Each row is a point. Two turns around zero, p and q, are shown by what they do to some points. Write where each new point lands after one turn and then the other. Backwards means that the second turn is done in reverse. Each puzzle has new turns, and all numbers are rounded.

Turn p:
[1.9 0.2 3.7] -> [1.9 2.0 3.1]
[ 3.0  0.6 -0.9] -> [ 3.0 -0.1 -0.9]
[-1.0  3.8 -0.2] -> [-0.7  3.2 -2.2]
[-4.1  0.5 -0.7] -> [-4.0  0.3 -1.1]
[ 0.3 -5.2 -1.8] -> [-0.1 -5.4  1.3]
Turn q:
[-2.5 -4.9 -1.7] -> [-2.1 -5.1 -1.7]
[ 2.3  2.5 -1.9] -> [ 0.8  3.3 -2.0]
[-1.1  3.2  3.2] -> [-0.2  2.3  4.1]
[ 1.4 -0.7  0.5] -> [ 1.6 -0.4 -0.3]
Where do these land?
q, then p: [-3.4 -4.2 -1.7] -> [-3.3 -4.4  1.3]
p, then q: [ 1.5 -1.1  2.9] -> [2.5 0.4 2.4]
p, then q: [ 3.1  1.0 -0.8] -> [ 2.3  1.2 -2.1]
q, then p backwards: [-2.4  1.1  2.6] -> [-1.0 -1.9  3.0]
q, then p: [ 1.3  3.2 -3.1] -> [-0.4  2.0 -4.2]

Turn p:
[-2.0 -4.9 -0.7  1.1] -> [-3.6 -3.2 -1.8  1.8]
[-2.9 -4.4 -4.2 -1.2] -> [-3.1 -4.1 -4.2 -1.7]
[-1.1  0.8  1.5 -0.4] -> [-0.9  0.9  1.5 -0.6]
[3.3 1.5 1.7 3.2] -> [2.6 2.2 0.9 3.7]
[-0.4  6.0 -0.1 -0.3] -> [ 1.9  5.0  0.6 -2.7]
[ 1.9  0.7 -1.7 -0.4] -> [ 2.4 -0.2 -1.1 -0.4]
[ 1.1  0.4  3.6 -2.1] -> [ 0.7 -0.5  4.2 -0.3]
Turn q:
[ 3.0 -4.4  2.0 -3.2] -> [ 3.8  0.6  3.7 -3.8]
[ 0.6  1.3  1.3 -2.1] -> [-0.5  2.6  1.1 -0.5]
[-0.2  3.6 -3.1  2.6] -> [-0.9  0.3 -4.3  3.1]
[1.0 0.7 2.7 0.9] -> [0.3 0.7 2.3 2.0]
[-4.4 -1.2 -2.9  1.9] -> [-2.7 -4.2 -2.7 -0.7]
Where do these land?
p, then q: [-0.8 -4.1  0.2  2.2] -> [-0.8 -4.6 -0.8  0.4]
p, then q: [ 1.6  1.0 -3.7  1.6] -> [ 2.3  0.8 -3.7  0.1]
q, then p backwards: [ 1.2  0.7  2.4 -3.1] -> [-0.9  3.4  2.2 -0.3]
q, then p: [ 2.3  0.2 -1.2 -3.8] -> [ 3.2  1.0  0.8 -3.0]
q, then p: [1.4 6.7 1.5 2.3] -> [-0.7  6.3 -2.8  2.5]
q, then p: [-3.9 -1.5  1.8  1.5] -> [-4.2 -1.9  1.0  0.9]
p, then q: [-1.7 -2.9 -1.0 -0.7] -> [-0.8 -2.5 -0.3 -2.4]

Turn p:
[-0.1  2.1  1.8  4.2  1.9 -1.5] -> [-2.8  3.2  0.8  3.3  1.0  0.5]
[ 3.8  1.3  4.7 -1.3  3.4 -0.8] -> [2.9 1.3 5.4 3.6 0.4 0.1]
[-1.8 -1.5  0.2  0.8 -1.5  3.9] -> [-1.2 -2.5 -1.2 -1.1 -0.4  3.6]
[-1.6  2.5  1.6  3.3  1.2 -2.9] -> [-3.9  3.1  1.1  2.3  0.2 -1.1]
[-1.2 -3.4 -2.5  1.5 -2.2  2.2] -> [-0.8 -3.0 -4.1 -1.1  1.0  1.5]
[ 4.9  2.7  0.7 -2.3  3.5  1.3] -> [5.4 3.2 3.1 0.8 0.4 1.3]
[-1.6 -2.0 -2.8 -3.7  0.5 -2.4] -> [ 0.9 -1.5 -0.1 -3.7  1.4 -4.0]
[-2.5  0.2 -0.6  0.4 -2.8  3.2] -> [-1.8 -1.5 -1.8 -2.1 -2.1  2.8]
[ 0.0 -2.0 -3.2 -3.0 -3.9 -3.0] -> [ 1.4 -2.5 -3.0 -2.1 -1.8 -4.7]
Turn q:
[-1.7  2.8 -1.1 -1.4  2.8  2.9] -> [-2.0  3.0 -3.4  0.5  0.6  2.2]
[ 1.0  3.9  1.3  0.7  2.6 -2.3] -> [ 2.6  4.3 -0.9 -0.8  0.8 -1.6]
[ 0.2 -1.5 -2.0 -2.0  1.5  3.5] -> [-1.7 -1.8 -2.5  0.6  1.7  3.0]
[ 1.4  0.4  3.5 -0.6 -3.4 -2.6] -> [ 3.2  0.3  4.2 -0.7 -2.2  0.1]
[ 3.4 -0.3  1.8  3.7 -3.6 -2.1] -> [ 3.7 -1.3  3.7  2.6 -1.0 -3.1]
[-4.5 -0.9 -3.7 -1.1  0.5  3.3] -> [-5.7 -1.1 -3.2  0.1 -1.0  1.4]
[ 1.4 -2.9  4.6  3.5  0.0 -2.1] -> [ 1.3 -0.3  5.5  0.1  2.9 -2.7]
[-1.1 -1.5 -4.4 -2.7 -0.5 -0.7] -> [-1.2 -3.2 -3.2 -2.3 -1.8  0.5]
Where do these land?
q, then p: [-3.4 -1.8  1.0 -6.0  0.6 -0.2] -> [ 1.3 -3.1  2.3 -5.1 -1.9  2.4]
q, then p: [ 1.4  0.2  1.4 -2.5  2.4 -2.0] -> [ 3.7  0.9  1.9 -1.1 -0.1  0.3]
q, then p: [-0.2  2.3 -0.6  6.0  0.1  3.9] -> [-5.2  4.0 -2.2  2.6  1.5 -0.3]
q, then p: [ 1.9  0.3 -0.9  1.4 -2.0  3.7] -> [-1.8  0.0 -2.8  2.3  1.6  2.2]
q, then p: [ 0.4 -1.9  2.9 -0.5 -0.5 -4.7] -> [ 2.6 -1.8  4.1  1.5 -1.4 -2.0]
p, then q: [ 0.0 -0.9 -4.0  3.3  0.6  3.5] -> [-1.8 -0.4 -5.6  1.4  1.0  1.7]
q, then p: [ 0.0  1.7  0.2 -1.7 -1.2 -4.3] -> [ 3.0 -0.6  0.2  0.1 -3.5 -2.0]

Turn p:
[ 1.8 -3.9 -5.0  2.2 -0.4 -2.3  1.6 -3.5] -> [-1.6 -1.9 -5.9 -0.2  2.5  1.7  1.6 -3.9]
[ 2.1 -2.2  1.3  1.3  0.7  2.2  2.4 -0.5] -> [ 2.7  0.6  0.7  0.2  3.3  1.1  0.8 -1.8]
[ 1.1 -1.7 -0.9 -2.3  2.7  1.8  0.1  1.5] -> [ 0.8  1.7 -0.3 -3.4  2.3  0.4 -0.7  1.4]
[ 1.4 -2.5 -0.6 -4.4  0.3  2.1 -2.6  0.7] -> [ 1.1  1.1  0.2 -5.9 -0.6 -0.2 -1.1 -0.4]
[ 1.7  2.9 -2.3  1.9  3.6 -4.1 -2.7 -1.4] -> [-3.0  1.2 -4.3  2.4  0.4 -3.8 -3.0  0.3]
[-4.6  0.6  2.8  3.0 -2.8 -4.4  2.4  1.3] -> [-2.1 -4.9  2.5  4.5 -0.9 -0.9  3.7  1.6]
[-2.4  4.2  1.6 -0.8 -2.4  2.6  3.1  1.9] -> [ 1.1  1.9  3.4  2.5 -2.8  2.9  2.0  3.0]
[-0.7  2.7  1.0 -0.5  4.1  0.6 -1.8 -3.2] -> [-3.1  3.4  1.4  1.0  0.8 -1.1 -3.6 -0.9]
[-3.8  3.3  1.8  3.3 -2.4  0.5 -1.7  2.3] -> [ 0.4 -2.9  2.7  4.0 -3.3  0.7 -1.9  2.6]
[ 3.4 -3.4  0.4 -3.6 -3.5  0.9 -0.7  1.0] -> [ 3.7 -0.3 -0.3 -4.9 -1.7 -0.7  2.4 -1.9]
Turn q:
[ 1.9  1.3  0.4  1.2  1.0 -3.3  2.7  2.7] -> [ 4.5  0.3  1.8  0.4 -0.1 -2.6  1.3  1.3]
[-4.6  1.9 -2.3  1.0 -1.5  0.4 -1.2 -3.2] -> [-4.7 -0.1 -1.2  3.4 -0.9 -1.0  1.3 -2.5]
[ 3.2 -3.1  0.1  1.7  0.7 -1.8  3.9  0.7] -> [ 4.8 -3.3 -0.2 -2.2  0.7 -0.9  1.2  0.0]
[-2.6  2.2 -1.8 -0.9  2.2  5.6 -1.1 -2.7] -> [-3.2  2.2 -3.4  3.4  2.7  3.1 -1.1 -1.8]
[-0.9 -3.0  0.8 -3.8 -4.4 -0.1 -1.9 -1.0] -> [-3.9  0.2  0.2 -4.8 -2.7  1.3  0.9 -0.3]
[ 3.0 -1.0  0.7  3.0 -1.0 -1.0  3.4  5.4] -> [ 5.8 -2.4  2.0  0.1 -1.3  0.7  2.3  3.4]
[ 1.0 -2.2  1.3 -3.0 -2.5  0.1 -3.0  2.5] -> [-1.8  0.9  1.2 -3.9 -2.0  1.6 -0.7  3.2]
[-3.8 -0.8 -1.7 -1.7  2.3  0.2 -3.5 -1.5] -> [-5.3  0.6 -1.0  0.3  2.9 -1.3 -0.9  0.5]
[-2.5  4.4 -1.4 -3.1  2.0  2.5  0.2 -3.8] -> [-2.5  4.9 -2.7  2.5  2.1  0.3 -0.2 -3.6]
[ 2.6 -1.7  5.5  3.3 -0.3 -2.4  2.5  2.6] -> [ 5.2 -3.0  5.5 -1.4 -0.7  0.4 -0.4  0.1]
[ 2.8  2.1 -1.7  2.3  1.4  0.0 -2.1 -1.8] -> [ 1.1 -0.2 -2.4  2.3 -0.9 -1.7 -3.8 -0.1]
Where do these land?
q, then p: [ 0.9  0.3 -0.9  2.0  5.3 -0.5  1.6 -4.2] -> [-2.8  0.3 -3.8  0.0  3.1 -2.4 -3.0 -2.7]
q, then p: [-1.7  1.9 -2.3  3.6 -4.7 -0.3 -3.4 -3.4] -> [-1.6 -6.4 -0.4  1.7 -2.9  2.8  0.8 -2.5]
p, then q: [-1.8 -0.5  1.8  1.0 -2.0  2.3 -0.8  1.9] -> [ 0.9 -1.2  1.4 -2.3 -1.0  2.8 -1.6  0.6]
p, then q: [ 3.1 -2.3  0.2 -3.0  2.5  3.1  4.5 -0.6] -> [ 3.5  5.3 -1.6  1.2  3.2  0.4 -1.2 -1.9]
q, then p: [ 1.4 -3.5  0.2 -3.0  4.2 -2.1  2.6 -3.3] -> [-4.2  4.2 -1.8 -3.5  2.2 -2.7  0.1 -0.8]
q, then p backwards: [-2.6  0.1 -2.0  3.7 -3.7 -0.8 -0.6  2.3] -> [-3.4  2.3  0.8  1.0 -3.5 -3.4  1.0  1.5]
q, then p: [ 1.7 -1.2  2.1  0.4  0.4  1.7 -3.8  4.7] -> [ 4.0 -1.1  2.6 -2.2 -1.1 -1.0 -2.4  3.4]
p, then q: [-0.9  0.2  2.2  0.4 -2.1 -0.2 -0.7  0.6] -> [ 0.7 -1.6  1.6 -1.7 -1.4  0.6 -0.1 -0.7]
p, then q: [-4.0  0.7 -3.2  1.1 -1.4  1.5 -3.0 -0.8] -> [-4.7 -1.6 -0.7 -0.1 -1.4  3.5  0.0  1.5]
q, then p: [ 4.3  3.5 -1.2 -3.4  1.2 -6.1  1.9 -0.6] -> [-1.3  3.2 -4.2  1.6 -3.5 -5.7  3.0  0.1]
p, then q: [-0.5  0.9  3.2 -2.8  0.3  1.5  1.7  3.4] -> [ 3.6  2.5  3.6 -1.0 -0.4  1.3  0.2  0.9]
